Every row gives one point. Any point is a mix of the corners, with weights that add up to 1. It lies inside the corners' shape when no weight is negative. Is each point inside? If not, which corners have a negative weight?

Corners:
(1): -163 -329 -259
(2):    5 -250  255
(3): 377 134 408
(4): -293  156  -72
Points:
-343 -197 -197 -> outside (3)
  27 -200  241 -> inside
107   7 340 -> outside (1)
-227   84  -22 -> inside
  91 -106  329 -> outside (1)
229  13 309 -> inside
-142  295  -46 -> outside (2)
 -25 -119   70 -> inside
   7 -322   74 -> outside (4)

Corners:
(1): -447 -316 -480  -34  117  179
(2):  174  140   -3 -402 -335  111
(3): -289  -71  168 -101 -228  117
(4): -284  383  226  -97  327  -95
(5):   92  472  -87 -151 -197 -468
(6):  199 -201   96 -201  165 -313
(7): 449 207 -51 158 302  85
Points:
-29 207  61 -40 212 -35 -> inside
-229 -135 -270  -46  102   96 -> inside
 -22 -103 -151 -457 -542 -102 -> outside (4, 7)
104 -57 -87 -64   5 -34 -> outside (4)
 -80   23  252 -151 -115  163 -> outside (1, 5)
224 154 -50  48 164  25 -> inside
  24  150   50 -157   62 -228 -> inside
-325  303   74 -165  -75  -20 -> outside (6, 7)

Corners:
(1):  328   36 -164 -263  -91  203  -57 -312   44
(2):  124  153 -192 -179  233  374 -179   10 -324
(3):   73  249   73  399   17  -21 -333 -335 -280
(4):    4 -234  376  486 -128  222   17  451  162
(5): 186 307 101  55 461 418 -77 -67 157
(6):  -21   22  160  468 -275 -249  318  359  224
(7):  533  121 -203  256  307  186 -196 -127 -124
(8):   18 -392 -129  -26  164 -178  183  -78  185
(9):  137 -296  256  156  -43 -129  488   94   -8
(10):  -20 -319 -350  -95  -85  319  298 -356   98
Points:
 351 -185   35  -28  333  116   -4   25  -59 -> outside (3, 6, 10)
 423   59  228  290  310   71 -264 -112 -109 -> outside (2, 6, 10)
-49  -2 -36 135 -69 142  53 -29  75 -> outside (7, 9)
 150  200   40  318  124  238 -133  -25 -165 -> outside (1, 8)
  50  -75  157 -128 -121  341  348  103  120 -> outside (3, 7, 8)
  12 -230   -9  104 -113   20  162  -22   53 -> outside (5, 7)
 181   55 -113  -83   58  217  -50  -84  -86 -> inside

Corners:
(1):   55 -371   19   59 -104  363  239 -385  -34 -225  162  136
(2):  155    9 -471  300  296 -403  543  130  356  543 -236 -214
(3):  344 -469  267   23  154 -305 -211  -25  240  215  144   76
(4): -114 -495 -153  133 -151   28 -103  259 -553 -405  209  236
(5):  -68  264  231  186  209  184  -90 -233 -162  231   51  -80
(6):  169   51  401  -73 -244  -92  328  259 -322  -53 -198  124
(7):   49 -219 -188 -171 -136 -101 -230  390 -233   54 -372  257
(8):  456  -95 -234  -66  -67  230 -123 -177  196 -234  291 -106
(9): -306  -83  -59   -6 -319 -119  139  250   82 -259  -37   91
(10):  110 -147  -59 -339 -164  -46  220 -145   99  -84  458  363
(11):  114   63   67   88  442  -65  168 -254   -8 -139  -89   47
(12):   -7    7   64   75 -157  185  274  313  172  -99  111  471
(13): -123 -119  -61  140  776  194  552 -115   85  243   36 -568
Points:
-188 -403 -231   46  -20  -29   25  253 -125   18   91  219 -> outside (6, 8, 11)
  88  118  236   16  116 -172  769  -93  399  145   -3   47 -> outside (4, 5, 7, 8)
  32 -102  104    7   25   86  132   20  -97  -91   70   64 -> outside (2)
  77   11  -74    4  257   60  130 -276  408  243  133  -40 -> outside (4, 6)
 120  -78  150  -71 -100  -35  216   57 -103  -44   29  141 -> inside
 231 -139  -27  178  229   66  152   14  -73   58  -59 -102 -> outside (9, 10)
  24 -201  -10   78  149   25  155   21  -83  -26   65  -14 -> inside
  26 -117   -7   40   82   93  193   34   17  -35   26  109 -> inside
   2 -194 -235  287 -221   88  147  113 -249 -341  153  174 -> outside (3, 7, 10, 13)

Corners:
(1):  251 -253    7 -180  -90  334   21   97  -35 -265 -124   62  312   87  688   78  -80  141
(2): -135 -280  364  144   43 -171  128 -119  358 -200  -82 -105   94   38 -133 -133  145   91
(3):  430 -187  291 -146  344  -52 -131  -13  -51 -219 -107 -241  -65   32  -79 -105 -148  269
(4):  -16 -101   26   70  425 -109 -130  196  -69 -192  110 -163   19  121  429 -145 -170  298
(5):  150 -306   11  188  408 -160  203  275  194   22 -198   37   66  139   46 -180  -96  -13
(6):  -62    2 -225   28 -226  -53  -92 -107  159  -46    1 -123  -37 -643   19  -85   78  -30
(7): -125  404  -68 -101 -153  209  112  143   -8 -262   -3 -336   97  -16 -104 -266    2    8
(8): -150  -50  -94   50  367 -193   86  -33  -12 -157 -132  -82   85 -110  275 -126  478 -108
(9):  -60 -350  -86  136  249  551  -73  -61  -82 -289  233  -51  139  159  -38  291  156  102
(10):  438  154  -87  118   67 -200  -45 -147  891  -54 -172  -53    9   62  -40  -41  -31  342
(11): -120    3  -51   88  403 -176  -21    0   16 -237  -51  -40  180   99  -73   50  -92 -194
(12):   93 -241  148   57  141  323   71   48  -48 -316  511  -32  -34    5  121  124   -8  -40
(13):  -86  -26  -44 -111  318  390  228  -13  -76 -172  253  -23  217 -314  102  312 -104  221
(14):  124  -11 -220 -216  403 -185  -44   91   96  758  -33 -166  141  125   75   52  169  -79
(15): -167  -65   46  -19  276  -51 -107  185 -110  214   66  226  -24   14 -180   84  279  -43
(16):  142  194   99  188 -282  -43  -62  272   74 -200    6 -412   50   66  -73   79  206   -3
(17):  501 -265 -125  114  316 -183  -50  105  162  264  143  102  458   38 -131 -144   87  117
(18):  -97 -306 -106 -949  159   96    6  249 -131 -170 -114 -357  136 -161  -57   21   85   85
(19):  151  133 -304  158  249 -255   83 -127 -113   14  148  -42 -119   28   23   46  -75  242
Points:
 120 -114  -71   48  162  -45  -42  109   34 -149   28  -49   72  -21   11  -66   28   -1 -> outside (2, 13, 14)
 171 -150   22  -75   89  155   60  -55   93 -239   82   15  147 -145 -195   33 -157  136 -> outside (4, 8, 14, 16)
  -9 -134  -26 -174  175   -6   10   80   22 -123    4 -147   76  -72   57  -23   87   62 -> inside
  77  -81  -69  -23  211  -25   53   28  -16  -84   47 -166  105    1   88  -17   -1   58 -> outside (10, 15)
  62 -150  -52 -121  289   14   13   13   61  -49   10  -46  108  -24   72  -17   19   99 -> outside (16)

Corners:
(1):  -27 -278 -361  177 -268  215 -323  289  167  101 -339   61  -90  -73  -55  266 -202  437 -321 -229
(2):   56 -133   84  236 -114 -143  -76  -15  216   53   95   23  332 -117  332  -73  -95 -620 -330 -542
(3): -140  424  -28  154  -90  426  579 -126   54  -34 -192  -53 -162  369 -214  325  -27  147    8 -278
(4): -253  -69 -548 -238 -493  385  251  715 -381   45  -44  -57 -705   84 -282  244  261  190 -199  141
(5):  -95  -19  -39  -48 -170 -182 -294  100 -337 -198   73 -232  299  297  -63  168 -152  210  -41  315
(6): -342  131  182   94   42   90 -468  313  -86  -81 -395  -58 -404  272 -156  472 -316 -469  127  185
(7): -181 -105   11   41  363  197  302 -361 -299  418 -132  230 -612  442  100  550   42 -292   17 -183
(8):   85 -628   59   38  138 -151  -52  242  323 -104 -286  114   94 -130   46   68  -48   37  105  -82
(9): -394 -250 -139  -24 -195  223 -178  239  119  127 -289   24   65  -49 -161  152  528  205   78 -117
(10):  133  -62  -11  -65 -199 -205 -143  150  115  426  -35  -20 -326  -22  275  183  197   49 -101  -69
(11): -183  307  431  140  360  524  395  138 -626  264 -112  -47   32 -414 -480  -97  344  226 -229 -159
(12):  455 -133  -36  132 -417  -57  -98  -66   54 -333   11  725  -18  231 -127   44  101  -10    8    7
(13):  119 -206  301 -227 -114 -257 -509 -168  573 -195  115   28 -254  -16 -330 -273 -230 -260  159  129
(14): -177 -245 -192  112   35 -320   79   -3  194  566  374  300 -120  111  183 -281  -66   -6  418   46
(15):   43  580  -63 -177 -170  109  209 -271 -329  251 -173 -310  172  -52 -144  108 -210   76   74  -52
(16):   51 -141   32  -85  114  -47 -151   70 -130   65   86   62 -434 -142   19  272   20 -251  117 -384
(17):   -8  276  -63   35  428  -82  122 -311    2  324  178  151  248   19 -427  482 -106 -105   24 -155
(18):   77   29  -15  -51  587  196 -103  -73 -231 -301  428 -348  457 -242  179   73  -74 -337   53  262
(19): -367  230  525 -483 -241  176 -241  121   57    4 -350  -79 -243  189 -143  345 -606  348  130   86
(20): -601 -125 -262  107 -149 -191   80  -78  -71  -37  141 -274   10 -240  301  147   71 -165   86  228
(21):  115 -350  204   38 -293    2 -211   17  -84  355  346  -47 -445  207  218  346 -136 -354  107   -4
Points:
 -57  -56   33   -9 -156   -3  -57   52  -11  145  -62   62 -184   93  -34  183  -42  -25   21  -69 -> outside (18)
  21   17  -53  -76  -60   88   47   64  -43  115  -64   49  -70    6 -105   84   43   97  -74 -130 -> outside (6, 20, 21)
-144   -8  -11  -18    1  -29   -6    4  -33   37   -7   -9  -23    7  -38  108   21  -41   43   20 -> outside (1, 21)
 -40   18   74  -68  -95   47  -86   38  -52   25  -48  -61 -169   33  -21  124 -160  -57   21   -2 -> outside (9, 17)
-124  -16   21   14    6   43 -108   68  -47   68  -64  -19  -97   65  -31  192  -66 -137   55   -5 -> inside
 -82  -29   32   29  -70   40  -43   -8  -82   98   49  120 -281  166 -126  226  -97 -109  -20  -66 -> outside (8, 9, 10, 15, 18)
 -27 -288  -29   -7 -100  -10  -99  146    5   53  -34   11  -67 -105   79   45    5   23  -19  -40 -> outside (3, 6, 17)
 -50 -121   53  -44  -60  -23 -160   52   -2   79   22   31  -94   13   -6  137  -86  -73   27    1 -> outside (3)
  20 -230   61   35  -72   14 -306  140  121 -120  -66   20  -47  -65  -60  207  -74   42  -16  -22 -> outside (2, 4, 7, 14, 15)

Corners:
(1):   18 -141  405  101 -110 -290 -190  -58 -251   47  606  194  276  185   60 -181  405 -575  242  -41
(2):  343  128   27  -73  186 -219  211 -289 -124 -276  469  140  321  293 -229  161  164  -74 -133  495
(3): -489 -113  406 -123 -650  -69   -7  340  368 -428  291 -155  108  -12  265  294 -253  318  255  -94
(4):  557  622 -200 -342  -70 -544   64 -143 -116  -14   12  238 -379   25 -470 -241  166 -126 -216  156
(5): -478 -237 -173  121   33 -103   75  539  373  115 -218  388 -235 -347   23 -178 -512  110 -343 -132
(6):   90   66 -209  -73   70 -352 -373   16 -384 -336   31   21   -5  112 -381 -266  193 -122   61   32
(7):  -82 -238  330  105 -432  282 -218  644  262 -235    7 -131   27  129  257   14  -66  453   69   -9
(8):  257  185 -142 -200 -259 -227 -137 -335   69  -10   39 -156  179   11  -48  -85   23  -75 -425 -292
(9):  -23  131   90  435  198 -182 -172  -35 -153  -35    5 -114  266 -156  186  200  337 -101  625  170
(10): -520 -182  188  263   -8  224   38  130  319   40  163   86  -79  376 -278   14   24  191  242 -488
(11):  307  317  145 -133 -145 -446  232 -245  -88 -303  123 -330  -88  167  179 -215    9 -184 -242  358
(12):   42  -20 -117  218  262 -155 -557 -304  309 -321 -215  395 -139    9  145  396  230  -82  198  228
(13): -599 -390  257  -35 -318  340 -343  221  589   92  146 -256 -128 -160 -277   22 -345  297  -98 -111
(14):  333   57   27 -173 -293 -422  202 -234 -263   26   83 -286  -69  391   34  361 -122  -60  232   83
(15): -160  260  172  205   56  -43 -470  333  -61 -319 -388  151   79   54  -82  443 -143 -450  249  108
(16): -517 -236  314 -272 -192  442   -9  487   35  -64 -118  -85   -5  -42  172   88  -66  417  -21  -86
(17):   99   27  -93  -84   91  477 -163   89  -98 -163  210 -225 -153 -209   57  336 -160 -337  -13   37
(18):   57 -146  209   95  -95   -7  303   -4  -42 -255 -390  215  -45  -51  -78  329  244 -310   66  205
(19):  233  262  299  155 -418 -481    4 -384 -563 -261   22  348  -59  177  -81 -156  177  -46  -66 -164
(20):   30 -138  424  149  349 -270 -152  -21  106 -193 -101  -24  115 -326  189  178 -100 -213  340 -207
(21): -294 -115   45   60 -205  352 -181  195  307  142  -90  210   21 -124 -220 -115 -520   -7  621  -55
Points:
-178  -95  117   80 -123   61 -123  184   88 -186   14    2   29   -9   84   78   20   49  -56   14 -> outside (4, 14, 20, 21)
 -46   23  132   -7 -121  -69 -136  100    9 -122   13   23    4  -13  -20   64  -22  -52   94   44 -> outside (10)
 -92    0  186   44 -140  -16  -63   73   85 -133   41   74  -19  -11   15   72  -18  -23   41  -23 -> outside (6, 14)
-124  -77  193   54  -61  -63 -220   96   19 -105  190   39   27   18  -40   86    3  -35  116  -48 -> outside (8, 11, 18, 21)
 -64   30  130   52  -80  -77 -138   39   59 -131   10  -30   13    3  -24   80  -20  -54   81   41 -> inside
  73    3   33  -77  -64  -88 -102  -29   24  -91    5   41  -60   -6  -71   42  -80 -101  -97   73 -> outside (3, 9, 10)
 -54  -85  110   15 -102   -4  -69   11   64 -136   96  -33    7   -9   57   80  -31   -3   37  -14 -> outside (4, 15)
 -64  -37  129   31 -139  -52  -78   17   60 -103   75    8    8   14  -11   55  -12   -2  121  -22 -> outside (15)
  41    2  233  -18 -174  -94   55   68  -33 -153   55  -51   43  -59   91  141   -8 -105  -41   53 -> outside (6, 10, 12, 21)
